Each row of a before or after table is a point. One or more steps were done to the points. Then noise was added and the rows were shuffled. The steps act on columns, c1 being the first. What was done? A step turns or swaps two columns, mirrors them in a line or flattens them onto one, adds a multiple of one to another, or multiplies or shifts one. Angles are multiples of 10 degrees, from the lower column toward the higher: turns from -170 to 170, lines from 10 to 170 but not 90. Use the fewest steps. Two steps may share a column if one is a turn and the other turns, adds or multiplies; they go together, in the order done. Otherwise the lowest column goes first.

Before:
[[  8  -3]
 [-11 -34]
 [ 38  28]
 [-17   6]
 [ 34   4]
 [-81 -36]
 [  8  32]
 [ -5  63]]
After:
[[  2  36]
 [-27  14]
 [ -8 -14]
 [-27  45]
 [  5  10]
 [-62   6]
 [ 21 -85]
 [ 29 -16]]
Steps: turn c1 and c2 by 80 degrees

Before, 8 rows:
[[ 39  16  43 -17  -9 -13]
 [-21 -33   9   3  24 -22]
 [-26  23  14   4   7 -72]
 [-20  33  61 -49  -3  11]
 [-17  -9 -10  -5  -2  75]
 [ 57  22   9 -53  17 -28]
 [-64 -11  39  12  13 -12]
 [ 71   3   0  18  76  37]]
After (8 x 6):
[[ 50 -33  41 -46  12  -8]
 [ 13  -4 -13  39  68  83]
 [  9  33  -4  14  18 -30]
 [ 22  13  44  15   4 -55]
 [ 57 -15 -22 -20   0  25]
 [-36   9  60  -3   1  35]
 [ 28 -17 -49 -40  34  26]
 [ 26 -17 -33   4   8 -69]]
Steps: turn c1 and c6 by 50 degrees; turn c1 and c3 by -70 degrees; multiply c2 by -1; turn c4 and c5 by -20 degrees

Before, 9 rows:
[[-36 -21  68 -39  -5  11 -41 -11  -6  13 -20  16]
 [-66  -8  17 -38 -10   7 -11  23  25 -11 -11   6]
 [  8 -31  44  -8 -28   3 -24  52  25  -6  -6   4]
 [  0   1 -14  -2  34  20  68  30 -37 -52  47   1]
 [-25  17  15 -15 -43  61  61 -31   8   9  -5  -4]
 [ 44  46 -22  37  53 -30  71  37 -17 -66  19 -45]
 [-14  30  10  18 -20  44  33 -14  38  27  96 -24]
 [-52 -39  83 -14  -1  27 -27  34   9 -16 -29 -28]
 [ 35   1  29 -34  -6 -30   1  54   7 -35  51 -71]]
After, 9 rows:
[[ 34 -11  10  16 -20  44  32 -26 -27  39  95  16]
 [  7  21  68 -37  -6  11 -42 -13 -12  -7 -26  -2]
 [ -2   4 -15  -3  35  20  69  14  52 -37  42  37]
 [-29   3  45  -7 -30   4 -23  45   5  25  -8  26]
 [ 30   3  17 -16 -42  61  59 -26 -10   7  -1 -21]
 [-21 -37  28 -35  -5 -30   1  63  34  10  78  -4]
 [  3  40  80 -14   0  29 -26  49  17  10  -9 -18]
 [  9 -57 -23  36  52 -30  72  47  66 -17  38  -8]
 [ 37  50  19 -37 -10   6 -10  18  11  25 -13  10]]
Steps: turn c1 and c2 by -130 degrees; add -0.3 times c3 to c2; turn c11 and c12 by 30 degrees; turn c8 and c12 by 30 degrees; turn c9 and c10 by 90 degrees

Before (14 x 20):
[[ -9  62   1  43  -4  26 -52   2   6  -5  31  -9  45 -38  22 -28  16 -21
  -52 -16]
 [ 36  -5  -7 -51  -1  24   3  17  -4   9 -65  38  42  38  -5  95  22  15
  -25   3]
 [  8  68  17  12 -30  94  -7  13 -50 -12 -38  17   6  30  24  50  55 -28
   39  54]
 [ -9  28   5   8  -5  27   7  36 -11  22  11 -34  27  61  20  13  29  22
  -14  17]
 [ 56  18 -10 -64  58 -23 -31  42 -28 -23   0  38  -2  -4  56  -2  -5 -30
   34  33]
 [  6  -8 -38 -20  29  30 -35   9 -35 -31 -60  57  15  49  88   7  17   9
   59  49]
 [-31  -4  11  74 -23   1 -35   8  12 -30 -33   4 -11   1  17  49   0 -70
   26  -5]
 [ 43  45  -3 -37  32 -42 -58  21 -23 -38  16  50 -49  38 -30  -3 -33  11
   51  51]
 [ 16  13  -5 -16  37  35 -19 -39  90  19  18 -13   5  23 -39   8  -2  43
   39  20]
 [ -3  32  -5  14 -37  17  41  29  60 -25 -11   9 -29  59  20  12  17  12
    5  18]
 [ 28  25 -44  29  28  -8 -13   3 -35  13 -29   3  16 -48  24  47  47 -15
    2 -32]
 [-12  31 -91  49  -6  -2  -5  20  18   9  20   8   6  37 -23   3   6 -64
   19   9]
 [ 34 -30  -8 -35 -22  29  14  72 -59  14  12  27   6  32  39 -25  38  34
  -13  61]
 [-38   6  10   7  36 111  13   5 -11 -57   0  -2 -21 -16  25  28  36 -16
  -19 -28]]
After:
[[ 36  -4  -6 -48  -3  65   1  11 -15  -9 -66   8  41  38  -6  94  22  16
  -25  -7]
 [  9  69  15  10 -30 102  -6 -23 -48 -21 -40  -7   7  27  22  53  55   4
   37  58]
 [ -4  31  -5  15 -35 -14  39  62  25 -25 -12  -9 -30  64  23   8  18  20
    3  12]
 [-10  33 -89  46  -4   2  -8  30   2   2  19   9   3  35 -24   5   6 -49
   18  40]
 [ 32 -35 -12 -38 -24  36  13  16 -90   0  12  38   6  30  41 -25  42  62
  -15  36]
 [ 53  17 -12 -65  56 -22 -29  15 -50 -41   3  25  -2   0  55   0  -4  -6
   36  45]
 [-40   3  11   4  39  93  11  -4 -11 -49  -2 -41 -22 -18  24  27  35 -28
  -18 -18]
 [  5  -7 -38 -25  31  42 -36 -17 -34 -54 -59  31  18  49  86   6  17  33
   59  40]
 [ 41  45  -5 -33  30 -94 -59   1 -29 -59  14  23 -47  43 -28  -4 -32  36
   50  37]
 [ -9  62   0  45  -5  73 -54   3   4   2  27  -3  47 -38  22 -25  14 -30
  -51  -4]
 [ 16  13  -4 -14  36  41 -18  29  93  24  17  -4   5  21 -40   8  -2  48
   35  -5]
 [-13  29   3  11  -2  54   8  23 -29  35   8 -19  27  61  21  13  28  27
  -12   4]
 [ 29  25 -43  30  33   8 -15 -20 -31  11 -32  -5  17 -46  21  45  45 -27
    5 -22]
 [-28  -2  10  74 -21 -10 -35  11   2 -27 -34 -27 -15   3  17  45   2 -63
   25  33]]
Steps: add 1 times c13 to c6; turn c8 and c9 by -40 degrees; turn c10 and c12 by 30 degrees; add -0.3 times c16 to c12; turn c18 and c20 by -30 degrees

Before (14 x 64):
[[ -12   -5   17    9   31  -23   15   23  -13   -6   -3    1   -9  -44
     7   -3  -50   70   14  -13  -41  -24  -73   18    9  -16  -40    1
   -13    1   -8  -19   -2  -39  -24  -64  -17   32  -41   -9  -22   -4
   -18   20  -16   10    6    2    2   -4   47   31    5  -39  -47  -36
    10   31  -79   10   12   24  -42   -9]
 [  10  -24   -8    3   37  -41  -16   65    1  -57  -36    5   -3  -42
     2   35  -16   34   61  -29   -7  -56  -12   24  -18   24  -21    5
   -15  -14   -5    2   -9   11  -16  -57  -43   30  -71    7   14   18
     9   -9  -10   10   36  -36   -9  -24   27   25   -2  -30  -23  -30
   -57   17  -46   11   30   26  -26   -5]
 [  87  -74   26  -26  -32   11  -20  -13  -53  -85    1   18   56   42
    66  -58    4  -16   37   60   21  -52   62  -21   57  -54   33   26
    54    1    4  -29   56   13   72   17    6  -27  -19    7   39   65
    13   31   42  -36   66  -28    2   17  -42  -29  -36   43  -33   30
     6  -20   23   24    4  -33   35  -37]
 [  21  -38   57  -66   -9   10  -45   -9  -64  -94   46  -13   42   41
    71  -24   41  -29  -10   68   46   -6   46  -21   58  -11   43   30
    77   31   27    9   11   56   50   50  -14  -56   32   -3   -3   59
    50   27   23  -45   42  -72  -79    8  -68  -61  -55   -8  -31   37
    60  -19    9   47   15  -11   39   -3]
 [  -1   25    2  -13   48  -37   28   56  -20  -26  -27  -20  -31  -58
    11   34    6   56  -26  -21  -13  -13  -38  -17   -1    4  -41   12
    12  -65   16   24    2  -31   -9  -16  -49  -32  -38    1   -4    8
   -40   16   -3   -7   10   -1  -29   -1   10    5   61   -9   -4   -2
   -16   34  -12    3   41   33   -1   40]
 [   2  -21  -14   -3   43  -24   13   26    8  -57  -45   16   -4  -25
   -10   12   -7    5   22  -44  -44  -57  -13   40   22  -22   -9   15
   -29  -27   -7  -58  -31  -28  -22   -6  -42   24  -16  -30   34   16
     6  -14   11    2   12  -44   -1    9    0   25   18   63  -51  -10
    -9   27  -64    0   17  -10  -31  -29]
 [ -47   11    5  -29  -68 -106    8   15  -18  -54   27    7   53   22
    37   -2   55  -49  -24   40   34   -4   22  -75  -16   47   16  -51
    64  -54  -62   58   18   60   62   32   20  -62    0   66  -34   57
    -7   -5   -1   40  -23   12  -55   78  -23  -31   54   20   22   22
    38  -31   15   -1  -69   25   37   -8]
 [  -9  -18   20   -2   52  -23    0   45  -32   -9  -22  -50    9  -54
    -3    8    1   12  -15  -22   12   -8  -59    5  -26   23  -25    5
    32  -55  -10  -14  -13   40  -42  -72   -5   34  -13   11   27   33
    -6   11   -8    7   -4    5   23   40   49   19   32  -21  -15  -22
    -6   14   -2   12    1   -6  -22   -7]
 [  47  -65  -22    1   23  -46  -41   18  -24  -48  -34   -8   -3   -7
    21  -24  -35    6   18   53   19  -29  -10   37   38   -9   -3   38
    13   33    5    4    4  -49   19   -5  -48  -10  -28  -38   70   46
     9    6   42    9   22  -52    5  -19    8   -1  -38   48  -61  -11
     4  -29   -5   11   26  -13  -27  -40]
 [   1   41   36  -32    5  -22   16   17   29   -1   -5  -31   23   13
    -3   78   36   17  -13   26   25   28  -22  -37  -28   24  -14  -31
    12  -38  -32   15  -13   14   12  -59  -10  -41   20   12  -43   30
   -29   11  -24   12  -12  -18   -3   44   54  -58   52  -15   25  -34
    28   26   -8    6  -26   56   47   84]
 [ -39   29   40  -80   21  -80   10   57   15  -18   20  -50    8  -25
     9   20   39   -7    5   15   20   31  -23  -25  -14    1  -34  -11
     7  -45  -23   24   -9   19  -24  -52    4  -73   19   73  -12   -4
   -39  -28  -37    7  -11   54  -11   44   22  -50   17  -59   39  -33
    29   43    4    2  -42   21   58   39]
 [  22  -52  -12    9   24   -8  -19   63   18  -30  -44   22  -16  -20
    32    5  -18   24   11  -27    8  -43    9   23   18   21  -21    8
     1    8   22  -35    9  -41  -47  -25  -55   13  -52  -37   -6    8
   -36   23   29    9   21  -32   21   39  -13   46   -4   17  -12  -18
     8  -15  -60   55   31  -19  -22  -29]
 [  28  -44    4  -43  -39   31  -36  -17  -69  -59   30   16   29   -4
    76  -43    9  -60   25   64   32  -31   49    8   55   21    7   20
    75   -4   20  -26   40   16   76   42  -12  -23   15  -39   45   26
    38   22   67   10   46  -37    7   -8  -51  -52  -35    9  -29    2
   -14  -31  -40   13  -21  -38   31  -17]
 [ -27   21   73  -56  -36  -67   35   -5   12  -23   55  -36   47   40
    28   32   33   -8  -25   13   53   20   -4  -40  -46   63    0  -16
    56  -39    2   21   10   40   24    7   25  -60   18   52  -35  -12
   -38  -56  -32    9   11   30  -48   35   21  -48   54   -5   23  -26
    16  -11   71  -21  -46   18   25   21]]
After (14 x 64):
[[  16   23   70  -55  -34  -67  -20   -6  -37  -20   39  -37   46   41
    45   32   31   -9  -24   39   52   18   -5  -41  -48  -51   -2  -17
    54  -37    5   21   14   42   23    4   25  -61   18  -42  -33  -12
   -34  -50  -34    8    9   28  -48   37   20  -47   52   -5  -40  -26
    16   -7   71  -23  -46   17   23   20]
 [   0   28    1  -10   49  -37  -21   56   13  -25  -32  -20  -32  -59
    22   32    8   55  -30   16  -12  -15  -37  -15   -2   15  -40   15
    12  -64   14   27    1  -34   -9  -16  -51  -27  -38   -1   -3    6
   -40   17   -3   -7   12   -2  -30    1   12    8   63   -9    2   -3
   -20   34  -12    6   40   31    2   40]
 [  -1  -20  -19   -2   43  -23  -14   26   46  -56  -15   17   -6  -27
    -5   13   -5    6   24   11  -44  -57  -12   43   21   49  -11   12
   -28  -29   -9  -59  -33  -30  -21   -8  -41   26  -17   11   33   15
     4  -13   14    4   13  -45    0    7    0   28   17   59   58   -9
    -9   28  -64   -1   16  -11  -32  -31]
 [ -52  -39    3  -42  -38   31   52  -16  -61  -60  -43   17   30   -3
    46  -40    9  -61   23  -24   30  -31   49    7   56  -63    6   21
    76   -2   24  -28   40   16   75   42  -13  -25   14   28   48   24
    40   23   67    9   49  -35    4   -8  -53  -52  -35    7   42   -2
   -14  -29  -40   12  -22  -39   33  -16]
 [ -33  -52  -13    5   22   -7   25   64   47  -28   -7   20  -15  -20
    15    5  -19   24   10   33    9  -42    9   23   17   11  -22   11
     3    8   23  -35    8  -40  -47  -25  -55   10  -53   30   -6    8
   -36   22   27   10   20  -32   18   40  -12   45   -3   19   23  -19
     8  -17  -63   52   33  -22  -23  -29]
 [  33   10    6  -30  -67 -107   10   16  -32  -54    1    8   50   21
    50    0   56  -50  -24   13   32   -4   21  -78  -13  -62   17  -52
    64  -54  -62   59   18   63   63   33   23  -61    1  -54  -32   56
    -4   -3    0   42  -22   13  -57   79  -20  -30   53   17  -45   21
    37  -27   14   -3  -69   27   37   -9]
 [ -12  -24   -9    1   37  -42   12   64   34  -58  -21    6   -3  -44
    -5   34  -14   33   61   37   -6  -55  -11   24  -15    9  -20    3
   -16  -15   -6    2  -10   11  -12  -57  -44   27  -69  -11   14   19
     8   -9  -12   10   36  -35  -11  -27   26   25   -2  -29   21  -30
   -56   19  -43   14   27   29  -27   -4]
 [   7   -7   12    4   31  -25  -10   23   -8   -8  -10    3  -12  -43
    17   -1  -49   70   12   -4  -41  -27  -70   18    9   21  -41    1
   -12    5   -9  -19   -2  -39  -25  -61  -17   33  -39   -5  -21   -3
   -18   23  -15    9    6    0    1   -3   47   30    5  -37   46  -40
    10   31  -79   12   14   26  -38   -8]
 [   9  -15   22    0   51  -24    0   44    0  -12  -40  -55    7  -54
     3    9    2   11  -15   31   16   -7  -58    6  -27    2  -30    3
    29  -56  -10  -16  -12   43  -40  -72   -7   32   -9  -19   24   33
    -8    7  -13    7   -4    7   27   42   51   17   33  -17   10  -18
    -6   14   -4    8    0  -10  -25  -13]
 [  36   26   42  -81   21  -77    1   56   -7  -19   27  -47    4  -25
    22   21   39   -5    5  -10   16   34  -21  -28  -14  -13  -35   -9
     8  -47  -21   26   -4   19  -21  -52    6  -73   20  -57  -12   -4
   -39  -24  -35    9   -8   53   -9   41   22  -50   15  -62  -62  -31
    32   47    5    6  -42   20   57   39]
 [   1   40   35  -31    7  -21  -16   20   17    0   21  -33   23   13
     4   76   35   16  -13    1   25   27  -24  -38  -27  -36  -14  -27
    13  -39  -32   15   -9   15   14  -58  -12  -41   20   -4  -41   26
   -30   14  -26   14  -14  -16   -5   42   53  -59   53  -14  -29  -34
    26   27  -10    6  -27   53   49   84]
 [ -52  -68  -19    1   24  -45   38   18   23  -48  -38   -7   -2   -8
   -11  -26  -34    5   15  -43   16  -29  -12   37   35  -34    2   39
    12   34    2    6    2  -49   18   -4  -47  -11  -26   16   71   47
    10    4   41   10   23  -50    0  -18    7    1  -38   47   71   -7
     3  -31   -6    9   24  -12  -25  -41]
 [-103  -73   25  -28  -32   10   28  -13  -24  -84  -44   17   59   43
    22  -57    7  -16   36  -82   21  -56   65  -24   54   -9   33   26
    56    3    4  -26   59   13   72   20    7  -27  -19  -17   40   63
    11   32   43  -38   65  -33    4   20  -41  -31  -37   44   29   30
     4  -16   24   26    3  -31   34  -37]
 [ -45  -42   56  -65  -11   14   64   -3  -71  -94  -33  -11   46   43
    41  -23   38  -30  -13  -53   45   -4   48  -23   57  -46   45   28
    80   29   29    8    9   54   48   50  -18  -55   32  -10   -3   61
    48   27   25  -44   39  -75  -79    7  -66  -64  -53   -9   30   39
    60  -17    8   49   15  -10   43   -4]]
Steps: turn c1 and c15 by 160 degrees; turn c7 and c15 by 160 degrees; turn c9 and c11 by 60 degrees; turn c20 and c26 by -130 degrees; turn c40 and c55 by -160 degrees
